Each row of a before or after table is a point. One or more steps were done to the points. Then noise was added and the rows were shuffled. The steps act on how far a point lies along the listed directions, d1 being the first. What was done? A step turns or swaps two directions, mirrors them in a line or flattens them onto one, adds a multiple of one to another, or multiplies one. Angles are multiples of 10 degrees, from the lower direction toward the higher: turns from -170 to 170, lines from 10 to 170 but not 90. Use the fewest steps. Two steps may share a direction if one is a turn and the other turns, adds or multiplies; they go together, in the order done. Otherwise the lowest direction goes first.
In the rows, zero is written as 128.

Directions:
(1): [ 93 154]
(2): [102  93]
Before (12 x 2):
[[151 138]
 [177 137]
 [188 102]
 [184 151]
 [131 113]
 [172 169]
 [141 124]
 [114 106]
 [109 122]
 [ 85 119]
 [148  66]
 [132 107]]
After (12 x 2):
[[167 145]
 [ 80 112]
 [139 151]
 [123 144]
 [ 98 186]
 [145 137]
 [ 63 145]
 [121 150]
 [113 130]
 [ 77  96]
 [ 91  79]
 [107 116]]
Steps: turn d1 and d2 by -170 degrees

Directions:
(1): [139 169 155 176 123 156]
(2): [ 83 169  85 125 116 129]
(3): [138 110 119 136  56 132]
(4): [ 85  85 127 169 138 142]
(5): [110 138 157 144 118  64]
(6): [164 124  81 165 143 103]
Before (12 x 6):
[[111 103 100 157 154  64]
 [122  73  72 158 125  90]
 [ 82 100  88 124  96 103]
 [147  86 127 133 153 135]
 [ 93  87 112 117  87 135]
 [132 133  64 123 120 128]
 [ 97  73 129 150 117 127]
 [132 105 117 120 117  62]
 [169 136 159 136 139 170]
 [110 124  75 132 156  81]
 [ 57 105 106 153 119 164]
 [101  91 130 182 118 152]]
After (12 x 6):
[[136 115 117 101 128  72]
 [ 82 100  73 180 119 142]
 [102  79  94 133  83 126]
 [156  97 124 127 157 127]
 [119  76 102 164 125 115]
 [153 106  65 136 150  76]
 [130  99 103 191 127 132]
 [131 153  80 100 130 121]
 [123 150  82 108 171  79]
 [155 131 164 141 131 163]
 [ 99 108  77 129 102 102]
 [135 129  92 134 173  63]]
Steps: add -0.5 times d6 to d3; turn d4 and d6 by 40 degrees; multiply d5 by 0.7

Directions:
(1): [162  91 170 163 152 137 122 123  81]
(2): [146 138 109 200 104 131 161 116 155]
(3): [180 129 105 108 117 130 154 190 114]
(4): [129 187 170 119  90 134 149 115  94]
(5): [100 151 122 134 192 131 180 137 114]
Before (12 x 9):
[[104 116  94 135 124 136 101 117 183]
 [160  25 158 168 166 134  80 129 105]
 [ 79 169 170  90 115 134 108 114  96]
 [151 102 140  76  91 118  65 136 133]
 [137 120 110 128  50 127  96 117 163]
 [ 92 126 155  56  81 113  57 114 130]
 [106 107 127  97 135 101  76 113 155]
 [100 123 109 161 103 119  84  94 210]
 [ 96 117 139 152 155 143  98 102 149]
 [110  96 163 116 103 124  79  63 115]
 [121 123  96 119 135 120 109 153 167]
 [ 94 131 128  79  85 112  72 105 150]]
After (12 x 9):
[[148 167 137 122 105 132 139 152 117]
 [158 177 129 184  74 132 155 128 160]
 [128 151  81 110  85 117 139 150 165]
 [105 142  79  86  89 107 113 156 173]
 [ 68 156 210 114 117 130  94  57  99]
 [162 119 119 147  92 129 128 146 133]
 [103 167 139 154 107 152 136 108 159]
 [120 141 128  77 107 119 103 137 143]
 [ 85 131 102 126 101 108 117  78 168]
 [ 89 119  69 110 140 129 108 146 183]
 [144 174 128 151  82 147 155 136 135]
 [120 181 124 106  93 105 139 127 152]]
Steps: turn d1 and d3 by -60 degrees; turn d1 and d2 by -50 degrees; multiply d4 by -1; multiply d5 by 0.4

Directions:
(1): [140  87  81 119 101 143 101 140 146  75 115 174]
(2): [ 98 117 160 184  91 136 114 105 140 123  67 115]
(3): [145 164  86 113  83 164 176 144 115 137  95 103]
Before (13 x 12):
[[149 138 118  99 141 128 137 126 148 130 154 131]
 [133 156 130 117 141 131 154 146 121 159 134 108]
 [123 119 128 127 103 129 144 120 126 139 108 117]
 [142 109  68  76 115 139 140 151 117  87 135 170]
 [108  89 181 184 158  86  79  96 141 103 134 172]
 [128 111  82  99  98 148 131 144 136  99 102 145]
 [170 113  66  82 133 123 121 146 127 110 159 159]
 [113 106 156 151 121 142  94 103 151 118  98 131]
 [109  70 143 135 140 119  89 111 159  81 134 168]
 [126 176 140 137 136 147 168 130 111 170 137  99]
 [159 148 121 102 147 120 160 144 104 141 166 127]
 [153  88  83  62 116 132 132 162 121  95 161 167]
 [120 115 147 139 141 130 111 108 138 143 118 129]]
After (13 x 12):
[[123 111 138 134 108 125 139 113 125 134 108 120]
 [152 168 126 105 136 123 182 137  97 156 155 101]
 [127  53 102 108 133 117  81 128 164  58 146 199]
 [109 102 159 141 138 133  81 108 151 108 116 151]
 [133  78  64 110  73 158 111 142 148  66  81 177]
 [123  89 160 147 179  80  87 107 137 105 174 188]
 [147  78  31  81  73 165 131 159 125  57 101 202]
 [107 202 181 154 152 139 182 118 101 208 137  72]
 [121 116 149 135 156 125 114 110 135 140 137 127]
 [124 172 149 129 140 129 167 140 114 181 126  82]
 [147 148 112  97 130 138 144 127 151 135 138 126]
 [161  71  38  62  76 162 130 178 133  57 131 186]
 [179 102  24  80  95 145 116 155 133  80 134 173]]
Steps: multiply d1 by 2; turn d2 and d3 by -30 degrees
